Each row of a before or after table is a point. One or more steps were done to the points. Then noise was added and the rows were shuffled. The steps act on columns, c1 being the first. What was done? A step turns or swaps two columns, mirrors them in a line or flattens them onto one, adds a multiple of one to another, or multiplies or shifts one. Angles are multiples of 10 degrees, from the lower column toward the higher: turns from -170 to 170, lines from 10 to 170 but not 90. Use the fewest steps. Two steps may share a column if one is a turn and the other turns, adds or multiplies; they go together, in the order done. Otherwise the lowest column goes first.
(in the rows, 128 means zero)

Before (13 x 2)
[[128 140]
 [110 155]
 [161  83]
 [102 156]
 [110 114]
 [109 157]
 [179 133]
 [141 170]
 [124 182]
 [131 152]
 [105 166]
 [143 133]
 [147 121]]
After (13 x 2)
[[123  96]
 [131  92]
 [ 89 159]
 [120 122]
 [133 185]
 [120  95]
 [117 144]
 [119  82]
 [ 95  84]
 [114 134]
 [109 113]
 [ 94 105]
 [151 123]]
Steps: turn c1 and c2 by 140 degrees

Before (12 x 3)
[[110 133 105]
 [131 125 134]
 [137 102 131]
 [110 135 132]
 [150 125 107]
 [140 116 125]
 [108  92 126]
 [ 98 116 156]
 [153 125 130]
 [145 126 163]
 [159 149 152]
 [ 97 145 118]]
After (12 x 3)
[[133 154 137]
 [141 107 200]
 [120 164 121]
 [120 122 140]
 [134 140 119]
 [130 131 146]
 [116 139 212]
 [121 123  59]
 [115 112  98]
 [134 131 233]
 [137 131 134]
 [136 131  66]]
Steps: multiply c1 by 0.4; multiply c2 by -1; multiply c3 by 3

Before (11 x 4)
[[148 120  93 111]
 [118 140 156 125]
 [130 103 150 163]
 [150 117 129 151]
 [133 119 128 138]
 [163 125  53 126]
 [139  96 112  90]
 [166 143  69 113]
 [ 96 135 163 156]
 [105 128 107 112]
 [138 134 188 156]]
After (11 x 4)
[[166 125  57 119]
 [129 135 188  98]
 [120 106 150  94]
 [153  94 111 161]
 [ 86 138 163 111]
 [142 118 125  99]
 [124 141 156 136]
 [114 129 108 149]
 [132 117 130 113]
 [167 149  67 135]
 [151 121  93 135]]
Steps: mirror c1 and c4 in the line at 170 degrees

Before (11 x 8)
[[145 129 125 137 140 107 155 123]
 [130 134 154 146 128 181 121  94]
 [128 171 150 150 106 164 140  94]
 [156 166 114 143 103 117  84 157]
 [150 126 140 166 138 129 131  82]
 [140 142 127 123 165 101 143 128]
 [122 170 124 122  89 141 103 109]
 [133 185 117 144 142 168 100  79]
 [127 129 158 154 138 125 100 110]
 [179 148 117 111 123 108 145 113]
 [160 163 160 133  91 100  89 156]]
After (11 x 8)
[[155 112 136 142  89  84  93 138]
 [146 161 199 166 132 141 137 101]
 [128 189 183 153 145 105 106 131]
 [139 117 119 125 138 107 165 106]
 [128 187 184 144 124 144 126 148]
 [146 121 140 137 155 124 143 107]
 [131 207 144 145  98  97 138 130]
 [127 134 196 158  99 134 134 112]
 [160 104 169 133  94  83  83 125]
 [180 131  94 111 145 111 129 102]
 [121 165 113 121 107  94  84 123]]
Steps: turn c6 and c8 by 50 degrees; turn c2 and c6 by -70 degrees; add 1.5 times c4 to c3; mirror c5 and c7 in the line at 50 degrees

Before (11 x 9)
[[179 170 107 158  94  92  87 155  97]
 [155 109  82 123 102 127 115 129 155]
 [148 106 132 115 138 168  84 119 109]
 [155 146 135 109 111 148 129 130 107]
 [117 136  86 121 138 108 109 148  66]
 [131 124 130 161 105 162 146 165 145]
 [128 106 137 152 102 148 137 109 139]
 [181 150  93 175 161 174 137 114 106]
 [108 178 110 126 150 110  72 135  74]
 [164 127 157 145 168 143 116 109 154]
 [163  97 112 162 123 125 128 147 130]]
After (11 x 9)
[[179 142  94  82 163 174 135 116 127]
 [146 142  82 139 105 126 117 130 167]
 [154 139 129 154 140 174  81 114 119]
 [156 102 133 133 109 151 127 128 119]
 [126  89 106 100 149 109  75 134  72]
 [188 117 107  80  94  91  86 155 115]
 [157 172 110 122 119 123 131 147 139]
 [126 162 133 124  97 145 138 109 141]
 [154 142 154 122 169 142 118 109 164]
 [139 116  89 127 136 108 109 152  69]
 [124 151 128 105 103 160 148 166 145]]
Steps: turn c1 and c9 by 20 degrees; turn c2 and c4 by -140 degrees

Before (14 x 12)
[[160  80 119 116 123  87 130 154 133  67 113 158]
 [ 94 100 151 114  98 157 108 132 136  80 131 120]
 [ 87 111 162 103  86 125 129 158 169 108 140 121]
 [119 133 149 110 174 140 108 133 130 147 138 145]
 [114 116 160  88 130  92 130  94 123 169 175 117]
 [133 127  95 101 130  83  85 118 129  90 132 121]
 [170 123 146 169 129 114 109 127 157 136 137 132]
 [ 99  97 165 162 118 127 110 147 171 115 124  92]
 [157  86 121  85 137 119 112 139 130 163 159 131]
 [118 106 124 127 152 141 151 137 111 159 131 140]
 [125 125 142  85 111  62 106 146  53 158 134 130]
 [131 124 167 110 108 109 126 154 125 112 130  81]
 [152 118 166 157 121 117 117 122 159 156  84 106]
 [ 78 130 109  82  90 118 132 123 128  99 162 130]]
After (14 x 12)
[[157 134 126 106 137 130 155 137 131 161 107 139]
 [ 82 145 157 172 128 108 132 157  66 107 119 112]
 [142 161 160 161 165 151 117  99 114 172  98 110]
 [ 73 161 154 125  90 136 145 143  75 109 143  87]
 [126 160 151 140 118  82 140 133  94  87 141 116]
 [113 184 122 144 166 131 130 140 153 160 120 131]
 [141 150 107 179 147 107 112 123  82  99 100 133]
 [129 130 159 160 131 125 128 156 133 111 129  72]
 [125 157  89 163 152 160 109 117 129  93 162 129]
 [125 142 142  94 166 132 112 133 121 152 140 143]
 [114 151 123 157 138 162 179 163 152  68 135 160]
 [ 72 146 144 121  93 153 124 130 154 131 136 133]
 [ 78 115 158 126 101 142 153 127 131 157 164 102]
 [240 142 145 189 159 167 119 144 164 157 139 123]]
Steps: multiply c9 by 1.6; turn c1 and c9 by 110 degrees; turn c7 and c11 by -130 degrees; turn c2 and c7 by -130 degrees; turn c3 and c12 by -10 degrees; turn c4 and c5 by -60 degrees; turn c4 and c6 by 150 degrees

Before (10 x 14)
[[112  99 249 144 104  93 166 140 151 114 123 117 133  86]
 [ 98 100  93 138 158 122 112 113 158  97 105 133 132 133]
 [117 152 126  87 122 108 124 134 135  70 116 117  62  99]
 [163 135 108 158 100 104 128  54 141 110 133 133 125 110]
 [124 117 112 160 106 138 144 136 144 108 130 128 134  94]
 [155  99  96 150 129 124 115 139 169 115 110 132 118 108]
 [133  94  88 151 101  89 133 137 132  98 119 148  99  84]
 [123 136 192 141 186 143 125  73 156 113 185 135 105 114]
 [129 106 100 119 103  99 155 127 163 118 122 143 125 102]
 [119 142  93 146 148 112 118 136 142 115 119 148 121 163]]
After (10 x 14)
[[162 132 109 137 102 108 128 187 140 127  84 127 104 123]
 [111  98 248 137 105  90 168 118 148 127 137 115  87 131]
 [123 138 190 131 187 144 127 147 158 124  50 127 113 106]
 [132  95  89 136  99  87 128 126 133 130 143 136  81  97]
 [121 143  90 134 146 113 116 121 146 133 140 144 162 116]
 [120 154 126 108 123 108 124 134 134 115 144 101 100  59]
 [157  99  95 133 129 122 111 125 171 127 146 127 111 118]
 [126 120 112 141 107 138 145 123 139 126 131 122  93 135]
 [101 100  94 132 160 121 113 152 155 126 140 125 130 135]
 [129 108  97 127 101  99 157 131 159 131 133 137 100 129]]
Steps: multiply c4 by 0.4; turn c8 and c11 by 150 degrees; flatten c10 and c12 onto the line at 70 degrees; swap c13 and c14

Before (8 x 18)
[[167  80 124 144  90 121 101 133  63 154 116 133 104 152 111 152 161 166]
 [158 173 137 126  72 100 163 138 117 130 122 168 153 125 112 125 110 140]
 [119 114 150 150 112 112 115 169  90 148 127 109 136 151 148  94 134 124]
 [127  90 129 122 113 143 145 127 110 148 166 112 141 135  88  74 101 113]
 [146 133 144 165 149 103 149  82 151 153 131 126 134 123 141 131 133 148]
 [156 139 115 169  69 131 134 122 212 148 136 127 173  84 145 161  89 116]
 [141 146 164 181 102 100 108 130 118 171 161 106 122 151 158 111 147 102]
 [119 101 123 148 148 140 172 140 183 123  89 145 128 149 137 146 169  88]]
After (8 x 18)
[[123 121 102 106 116 150 114 165 143 157 126 119 138 151 150  92 184 109]
 [141  74  99 121 102 167  97 124 123 172 162 102 126 144 158 117 198 141]
 [128 151 117  97 108 115 117 128 136 158 170 126 143 134  92  73 147 125]
 [134  92 125 115 150 118  97  88  91 132 132 116 135 121 141 130 183 126]
 [159 109 168 168  77 108  93 137 128 128 123 105 154 128 112 126 159 111]
 [118 123 144  92 147  72 147 137 119 116  91 128 128 146 139 148 212 195]
 [160  89 134 117  68 123 123 115  73 108 138 141 174  86 147 160 144 189]
 [167 141 136  78  92 158 140 133 133 161 112 130 102 149 111 147 212  55]]
Steps: turn c2 and c4 by 120 degrees; turn c3 and c12 by -110 degrees; add -0.5 times c11 to c6; turn c6 and c7 by 110 degrees; turn c9 and c18 by 140 degrees; turn c9 and c10 by 40 degrees; shift c17 by 50

Before (13 x 24)
[[183 171 115 105 150 123  98 156 119 147 134  86 155 109 113 102 112 156
  143  89 134 105 132 114]
 [107 168 141 154 145  99 124 181 141 110 160 144 116 142 126 119 113 121
  123 114 147 140 133 107]
 [104 132 101 117 138  95 143 161 133 138 160  79 117 138 108 103 124 120
  122 133 153 168 123 105]
 [134 118 120 122 117  98 183 148 154 134 146 156 132 124 100 110 118 249
  118 137 130 105 133 125]
 [100 145  94 126 119 144 149 142 121 142 163 112 155 125 131  98 225 139
  135 137 131 104 164 182]
 [104 152 121 118 120  94 104 143 138  80 154 135 147 140 101 105 111 148
  134 128  65 121 146 140]
 [ 97 156 102 106 137 143 146 142 138 138 162 116 149 103 130 106 110 128
  145 139 130 153 127 109]
 [213 176 157 131 126 109 102 143 119 150 158  76 113 105 111  99 122 117
  191 113  99 104 160 124]
 [ 97 122 144 158 139 114 135 178 154 117 106 155 159 114 111  99 112 160
  118 134 143 149 156 150]
 [154 164 102 123 129 116 105 134 132 138 128 163 114 126 150 147 114 114
  140 135 134 139 125 113]
 [147 158 110 156 118  94 104 135 124  95 149 157 121  97 116  97 147 113
  131 121 134 115 137 108]
 [ 96 176 139 150 134  92 119 142 124 150 135  18 136 135 107 106 110 146
  139 125 156 123 136 135]
 [ 99 149 133 117 146  92 111 136 208 148 157 153 141 122 104 114 117 139
  118 107 136 116 135 130]]
After (13 x 24)
[[144 172 138 152 131  93 122 145 234 152 123 123  98 135 105 104 147 127
  141 127 100 124 137 122]
 [128 114 117 125 118 101 111 154 102 137 180 157 134 126 101 114 136  40
  117 137  44 105 129 120]
 [ 97 176 157 133 127 105 101 135 179 154 102 115 217 106 107  99 130 146
  194 109 128 110 160 121]
 [156 159 104 104 140 144  95 138 144 142 146 135  98 107 127 110 132 155
  152 139  96 152 124 105]
 [112 135 103 117 138  92  90 166 182 139 147 132 104 137 105  97 115 139
  116 133 124 167 120 103]
 [116 155 106 154 113  96 111 130  96  98 101 120 145  92 108  92  96 171
  135 118 102 114 134 129]
 [149 148 125 113 115  93 101 140 126  73 103 143 111 147  99 106 145  64
  135 128 182 121 146 123]
 [160 122 138 162 133 115 148 171 103 120 132 153 106 113 111 101 154 127
  121 136  79 152 161 138]
 [121 166 134 152 149 101  97 183 111 113 128 139 100 134 126 118 131 129
  121 115 131 136 128 103]
 [150 150 132 121 150  92  99 136 102 146 110 210 104 122 102 108 144 127
  114 106 109 110 139 127]
 [158 147  92 123 120 146  94 138 147 144 149 126 107 126 124  99  92 126
  134 134 114 106 163 235]
 [148 169 115 105 142 123 122 159 165 149  98 117 182 116 112 103 130 133
  140  87  83 101 133 106]
 [106 164 101 119 128 116 126 126  90 142 102 133 149 126 152 145 128 142
  137 134 128 134 121 109]]
Steps: mirror c1 and c13 in the line at 50 degrees; turn c7 and c11 by 90 degrees; turn c9 and c12 by 90 degrees; add -1.5 times c14 to c21; turn c18 and c21 by -140 degrees; mirror c17 and c24 in the line at 70 degrees

Before (8 x 32)
[[149 136  76 118 161  96 116 107 131 138 154 139 167 184 125 107 124  93
  159 168  95  96 168 119 114 106 108  94 132 126 119 171]
 [144 169 131 145 120 106 162 147 140 117 162 132 136 168 127 130 153  90
  181 154  99 111 143 167  94 109 122 115 142 137 106 168]
 [106 158 101 182 140 150 157 122  74 157  87  88 142 109  92 168 109 170
  142 162  92 110  91 103 139 148 166 129 133 143 114 124]
 [ 92 117 142 112 111 132 117 154 112  83 110 126 134 130 174 132 125 132
   99 105 180 135 126 108  96 138 159 150 101 184 155 152]
 [111  98  99 135 136 113  79 131 135 113 180 127 107 158 179 125  93 130
  124 113 139 126 145 104 111 151 159 131 108 155 158 139]
 [ 82 142 138 144 103 139 147 158 102 113 120  87 157 109 155 137 161 149
  120 156 142 160 132 152  50 151 163 125 135 127 149 122]
 [114 167 106 116 158 155 135 173  85 137  95  92 149  93 139 168 149 171
  129 156 137 148 109 135 123 165 150 131 150  93 134 104]
 [123 105  97 124 139 122  95 105 125 134 139 139  80 168 174 103 111 125
  106 129 121 109 153 102 124 121 130 129 120 163 157 135]]
After (8 x 32)
[[107 161  85 179 141 149 100  89  75 154  98  65 144 135  87 170 152 171
  153 160  91 112  94 135 139 139  81 128 131 144 112 122]
 [122 105 136 122 141 122 163  94 125 136  98 147  81 106 186 103 140 128
   80 127 124 106 154 148 123 123 112 130 119 161 159 135]
 [146 168 165 147 121 104  92 162 138 115 131 137 136  89 143 130 109  94
  236 153 100 109 143  98  96 113 154 117 138 138 109 166]
 [148 134 155 118 158  97 142 118 131 138  79 145 168  72 146 106 129  92
  187 171  94  91 169 143 113 114 140  97 132 128 122 171]
 [ 82 144 122 139 105 144 105 147 100 114 143  63 157 159 143 138  99 151
  114 157 140 161 136  91  52 142 109 126 134 129 148 121]
 [113 167  96 118 155 155 116 163  83 137 106  70 147 169 127 166 112 171
  130 158 139 150 111 109 119 150 112 131 149  94 133 104]
 [ 92 114 112 108 112 132 142 129 112  84 141 124 137 140 172 131 129 132
   70 104 184 139 128 134  94 137  91 150 101 183 157 151]
 [109  97 183 133 134 117 181 101 138 113  96 128 104 119 185 125 153 132
  117 112 141 127 147 132 108 145  88 131 110 155 159 140]]
Steps: swap c3 and c11; turn c7 and c17 by 170 degrees; turn c24 and c27 by 150 degrees; add 0.7 times c27 to c8; multiply c12 by 1.6; mirror c14 and c15 in the line at 80 degrees; multiply c19 by 2; multiply c26 by 0.7
